Each row is a point. Each copy is the shape, with its points in the same order, turned, moved and blurred by noise. Say if it was mirrored as well.
In the rows, 128 means zero.

Shape (6 x 3)
[[117 190 103]
 [ 97 107 112]
 [128  85 106]
 [124  86 147]
 [105 104 118]
 [124 165 125]]
Copy 1 (6 x 3)
[[109 172  62]
 [116 100 111]
 [153 103 126]
 [129 111 157]
 [124 106 122]
 [105 162  99]]
Copy 1 is: only turned
Copy 2 (6 x 3)
[[117 112 193]
 [120 104 106]
 [152 120  94]
 [124 146  84]
 [123 113 103]
 [114 131 165]]
Copy 2 is: mirrored

Shape (9 x 4)
[[118 122 165 137]
 [143 117 168 128]
 [113 149 170 135]
 [127 148  71 127]
 [144 119 127 167]
 [125 122 159 125]
 [123 127  97 143]
 [127 117 152 121]
 [224 125 147 141]]
Copy 1 (9 x 4)
[[132 157 148 119]
 [106 146 145 109]
 [137 169 150 123]
 [123 120  90 183]
 [102 123 157 158]
 [123 150 144 118]
 [128 121 118 168]
 [128 145 132 114]
 [ 35 141 134 124]]
Copy 1 is: mirrored
Copy 2 (9 x 4)
[[124 110 180 134]
 [148 126 177 134]
 [114 123 190 152]
 [108 143  89 130]
 [138  96 131 156]
 [137 122 173 130]
 [114 114 113 132]
 [138 124 172 126]
 [212 135 147 178]]
Copy 2 is: only turned

Shape (10 x 6)
[[116 168 150 111 125 145]
 [ 99 167 158 150 170 131]
 [113  82  90  71 106 118]
 [114 106 108 113  77 122]
 [ 98 170 170 136 128 123]
 [152 116 127 106 103 141]
 [112 173 164 159 164 117]
 [134 128 122 132 119 126]
 [129 126 153 111 144  80]
 [147 160  91 108  94 122]]
Copy 1 (10 x 6)
[[121 134 137 143 105 156]
 [112 171 119 166 142 132]
 [115  62 115  65 134 141]
 [111  63 130 110 116 124]
 [108 153 156 158 122 129]
 [150  88 117 112 106 136]
 [120 178 129 168 138 111]
 [130 105 118 130 112 112]
 [134 144 134 103 144  95]
 [117 110 113 100  72 124]]
Copy 1 is: only turned
Copy 2 (10 x 6)
[[ 91 106 133 151 102 127]
 [ 93 107 130 167 166 120]
 [118 158 170  64  89 159]
 [124 165 176 111  79 126]
 [ 83 108 149 164 132 101]
 [143 130 154 119  76 145]
 [103 105 131 170 161 107]
 [135 142 145 136 114 127]
 [125 106 145 101 139  96]
 [123 164 113 124  71 121]]
Copy 2 is: mirrored
Copy 3 (10 x 6)
[[127 184 125 123 102 134]
 [127 180 120 150 156 155]
 [ 97  86 121  68  94 100]
 [102 113 122 121  81  89]
 [104 193 135 147 119 135]
 [142 128 150 105  93  98]
 [130 188 132 156 157 136]
 [134 135 133 126 117  97]
 [100 157 150 102 149 103]
 [143 150  99 111  94  67]]
Copy 3 is: only turned
Copy 4 (10 x 6)
[[137 177 130 101 118 115]
 [142 188 146 150 152 117]
 [ 98  74 119  69 135 107]
 [ 92 102 109 101  95 111]
 [119 187 151 131 118 113]
 [140 110 121  92  96 128]
 [149 187 153 160 135 110]
 [136 124 123 125 111 113]
 [132 123 181 122 127  93]
 [143 126  95  97  92  77]]
Copy 4 is: only turned

Shape (14 x 8)
[[166 121 152 108 106 121 145 154]
 [135 211 153 122 106 119 153 150]
 [124 175 129 174 120 115 163 147]
 [123 133 150 109 168 174 110  99]
 [112 157 182 152 146 171  97  90]
 [112 144 121 127 158  79 149 144]
 [102 124 127 145 140 132 132 168]
 [116 127 128 137 103 128 156 135]
 [133 123 104  79 147 148  75 119]
 [169  98 101  94 138 171 116 117]
 [169 112 116 104 142 144  81 129]
 [ 84 119 106 125 137 112 147 168]
 [122 132 138 107 158 165  91  79]
 [140 154 136 122  97 104 127 125]]
Copy 1 (14 x 8)
[[168 127 116  90 143 122 134 149]
 [145 189 107  91  73 101 148 144]
 [131 175 114 147  94 118 170 167]
 [103 126 104 122 119 171 115  83]
 [130 158 127 147  89 187 111  81]
 [116 145 106 149 131  76 155 129]
 [ 99 148 136 143 140 123 127 155]
 [129 121 135 125 107 125 156 155]
 [111  92  86 121 120 124  71 113]
 [122  71  76 104 136 161 112 141]
 [139  93  79 122 138 140  77 127]
 [ 84 124 141 135 138  90 142 153]
 [113 105  94 138 103 169 100  76]
 [159 131 117 123  91 108 128 139]]
Copy 1 is: only turned
Copy 2 (14 x 8)
[[153 101 167 113 111 110 154 144]
 [169 138 122 111  57 127 101 151]
 [172 146  93 151  88 121 119 131]
 [106 181 166 113 152 158 112 126]
 [108 181 163 160 134 143  72 137]
 [171 164 123 111 110  89 147  92]
 [133 154 111 135 137  96 152 133]
 [127 123 117 146 110 125 148 108]
 [101 139 157  68 165 109 107 117]
 [125 104 164  94 186 150 140 125]
 [134 115 172  90 176 108 116 133]
 [124 142  97 115 125  92 163 100]
 [113 166 166 110 157 148  90 113]
 [146 115 145 119  94 108 113 117]]
Copy 2 is: only turned
Copy 3 (14 x 8)
[[148 138 147  98 143 108 171 124]
 [150 200 123  59  92 101 143 114]
 [110 204 125 122 104 105 133  99]
 [179 129 117 121 137 158  87 113]
 [193 172 144 142  97 158  77 117]
 [121 160  74 127 107 110 151 113]
 [108 170 105 133 136 143 133 141]
 [110 149 135 123 106 127 142 107]
 [155  97 115 106 150 114  86 143]
 [140  85 141 114 177 121 108 111]
 [158 106 127 122 168  98 105 144]
 [ 83 150  90 118 114 141 146 139]
 [183 112 119 126 119 146  73 116]
 [136 148 142 105  94  89 141 121]]
Copy 3 is: mirrored

Shape (15 x 9)
[[133 143 102 133  91 171  65 139  97]
 [114 129 155 126 116 150 167 104 114]
 [133  95 133 152 104 133 168 124 115]
 [186 140 124 107  67 153  81 150 122]
 [157 155  90  95 147 117 111 131 127]
 [145 125 115 102 164  99  92 144 120]
 [101 156 126 108 175 122 121 172 128]
 [182 126 168 125  97 131  88 126 112]
 [127 117 149 128  98 150 126 106 162]
 [159 139 115 106 172 143  89 193 123]
 [137 120 128 168 114 142 147 100 150]
 [102 102 132 125 125 157 161 118 138]
 [158 118 149 137 154 147 143  95 126]
 [139 162 105 126 158  97  91 165 122]
 [147  74 155 139  95 138 137  72 132]]
Copy 1 (15 x 9)
[[155 166 161 127 115 145  92 127  68]
 [105  91 106  96 135 123  98 117 129]
 [125  95  75 119 113 135 125 125 112]
 [182 155 145 128  95 175  68 144 122]
 [155 163 130 101 130 105 100 190 132]
 [173 144 132 133 138  84 117 178 133]
 [143 119 158 108 174  97 145 168 121]
 [160 122 128 169 111 146  62 147 137]
 [121 140 105 131 133 151 103 103 154]
 [193 142 148 130 180 118 121 191 107]
 [ 99 134  82 131 126 148 118 124 122]
 [122 113  96  96 145 127 129 100 128]
 [123 119  72 129 155 115  80 136 133]
 [154 143 157 134 135 101 135 202 116]
 [132 125  59 149 106 124  85  89 142]]
Copy 1 is: mirrored
Copy 2 (15 x 9)
[[109  80  98 112  87 169 134 115  87]
 [113  94 147 156 151 114 132 128 156]
 [119 115 109 164 121  92 135 146 139]
 [148  95 127 136  77 147  99 108  67]
 [159 138 117  95 127 160 118 157 111]
 [150 142  83  94 143 149  92 136 128]
 [130 151 100 100 187 141 133 109 122]
 [133 105 119 149  89 151  70 105 111]
 [122 100 146 129 112 104 127 100 151]
 [175 141  70 110 149 156 124 102  89]
 [118 123 128 143  96 109 151 122 161]
 [124  90 117 132 146  93 152 123 156]
 [147 112 120 152 122 141 121 125 177]
 [132 165  91  95 141 160 112 125 104]
 [126  78 125 154  95  95  96 132 184]]
Copy 2 is: mirrored
Copy 3 (15 x 9)
[[ 88 163 118 133  77 142 170 129 177]
 [119 117  96 142 136 164  90 145 132]
 [145  92 101 162 106 147 114 164 125]
 [144 165 141 144  68 114 130 108 188]
 [137 165 132 106 138 122 157 119 119]
 [123 128 165 103 134 113 161 118 115]
 [ 90 153 156  98 143 130 126 157  91]
 [124 115 145 163 104 115 120  95 171]
 [130 120 111 129 138 137  99 154 180]
 [113 166 201 118 110 130 150 140 112]
 [145 116  95 166 151 130 121 171 152]
 [133 118 107 121 135 173 104 176 135]
 [143 116 133 162 163 157 119 131 138]
 [ 99 159 154 116 131  92 166 134 106]
 [159  70  96 148 136 157 111 135 174]]
Copy 3 is: mirrored
Copy 4 (15 x 9)
[[180 154  83  81 145 125  83 142 121]
 [128 144 114 125 115 158 165 104 146]
 [138 120  88 151 105 158 160 121 120]
 [221 118  94 101 173 123 126 133 128]
 [134 104 151 107 169 128 118 148 107]
 [156  96 166 109 127 135 111 166 110]
 [122 138 174 115 130 135 127 188 146]
 [221 128 126 104 123 138 145 115 107]
 [165 142 118 144 138 167 132  94 149]
 [173 120 156 103 158 152 115 214 114]
 [139 145 106 162 134 158 134 100 106]
 [116 130 109 145 118 180 139 119 151]
 [138 134 133 125 128 184 155 108  94]
 [145 121 168 122 141 108 108 180 101]
 [172 111 102 141 103 185 139  63 111]]
Copy 4 is: only turned

Shape (17 x 11)
[[114 136 133  83 161 164 111 111 154 112 121]
 [143  86 150  91 123  89 130 140  97 146  76]
 [137 136 178 155 155 183 128 155 115 118 105]
 [ 89 112 142 142 110  81  75 145 111 134 106]
 [ 83  82 103 105  70 130 119  98 113 117 100]
 [ 89 140 172 118 133 151 107 120 112  75 128]
 [148 118 110 152 120 144  99 148 114 151 138]
 [130 101  92  92 145 147 154 174 100  93 112]
 [160 113 110 145 141 159 113 203  90  74 144]
 [120 130  93  74 168 150 149 162 178 132 113]
 [127  81 137 134 128 147 133 123 120 115 136]
 [135 109  72 104 192 116 152 121 122 123 131]
 [107 135 119 135 128 121 129 142 113 190 124]
 [109 140 134 127 147 105  95 124 130 133 148]
 [124  94 117 121 159 155 101 132 112 137 114]
 [144 143 113 113 137 144 102 153 113 189 124]
 [136 170  94 121 139 115 120 143 138 120 107]]
Copy 1 (17 x 11)
[[120  80 146 124 117 149  77 112  93 122 113]
 [ 83 158 118  79 119 120 135 161 109 164 105]
 [113 139 126 186 131 161  88 165  81 124  76]
 [124 179 156 108 173 137 112 120 155 158  97]
 [109 165 168  98 100 164 147  78 120 147 138]
 [102 129 189 142 160 168  87 127  86 116 113]
 [153 148 107 160 139 136 113 129 120 164 128]
 [ 70  95 106 148 136 160 154 124  99 152 127]
 [109 114  95 186 189 188 144 154  97 155 137]
 [ 90  58  91 133 108 137  95 110 138 119 117]
 [119 132 153 147 109 168 122 153 116 153 134]
 [117  53 130 132 117 113 155 137 125 161 126]
 [117 152 125 153 117  93 100 113 141 163 108]
 [135 117 159 128 159 118  87 128 136 144 124]
 [129 111 133 138 120 157 111 128 108 174 100]
 [132 136  86 146 128  99  86 111 111 175 110]
 [129 108 108 133 159 108 128 106 117 109 113]]
Copy 1 is: mirrored
Copy 2 (17 x 11)
[[118 161  98  99 131 129 100 139 180 111 139]
 [105 113 151  79 115  91  83 114  90 130  91]
 [ 79 165 142 144 175 139 124 105 134  88 108]
 [120 103 136 148 128 138  62 148  81 144 124]
 [ 94  85 108 127  75 122 100 148 152 166  85]
 [ 78 150  76 138 123 156 111 147 119 101 123]
 [126 130 178 136 136 147 130 119 132 150 134]
 [100 151 142  76 144 117 155 168 135 141  78]
 [ 96 167 186 121 148 158 172 176 107 114 109]
 [144 173 125  80 169  94 107 162 183 139 112]
 [ 86 117 138 129 129 108 139 133 140 126 127]
 [157 113 127  53 159 111 155 153 153 134 125]
 [135 124 136 125 163 123  98  95 124 183 121]
 [141 130 111 132 140 135 102 134 111 137 163]
 [101 119 150  96 148 143 111 132 151 128 130]
 [138 156 167 104 149 143  96  95 137 167 135]
 [179 156 132 116 138 136 111 138 129 131 100]]
Copy 2 is: only turned
Copy 3 (17 x 11)
[[147  85 138 144 153 173  94 140 135  93 112]
 [113  94 161  97  64 113 130 146 155 115  88]
 [145 148  97 153 138 128 128 190 167  88  97]
 [ 67  91 129 147 101  87  97 166 110 131 108]
 [ 97  79 164 187  86 126 136  97 129 135 123]
 [115 131 124 183 113 154  69 167 136  99 120]
 [128 101  93 130 123 108 158 156 110 125 127]
 [120  85  93 122  82 157 135 113 166  73 123]
 [130 111  47 138  77 124 139 160 129  52 140]
 [130  59 117  93 167 164 114 117 165  76 135]
 [154 105 113 151 101 110 117 130 144 114 119]
 [140  83  86  88 122 157 111  87 135 115  98]
 [ 97  91 106 111 139 123 143 152 147 168 121]
 [118 105 112 122 134 127  84 154 103 141 125]
 [138  76 102 141 117 129 128 145 129 112  89]
 [119  82 104 103 144 145 165 183 125 138 121]
 [ 85 115 109 101 145 147 128 133 110  93 125]]
Copy 3 is: mirrored
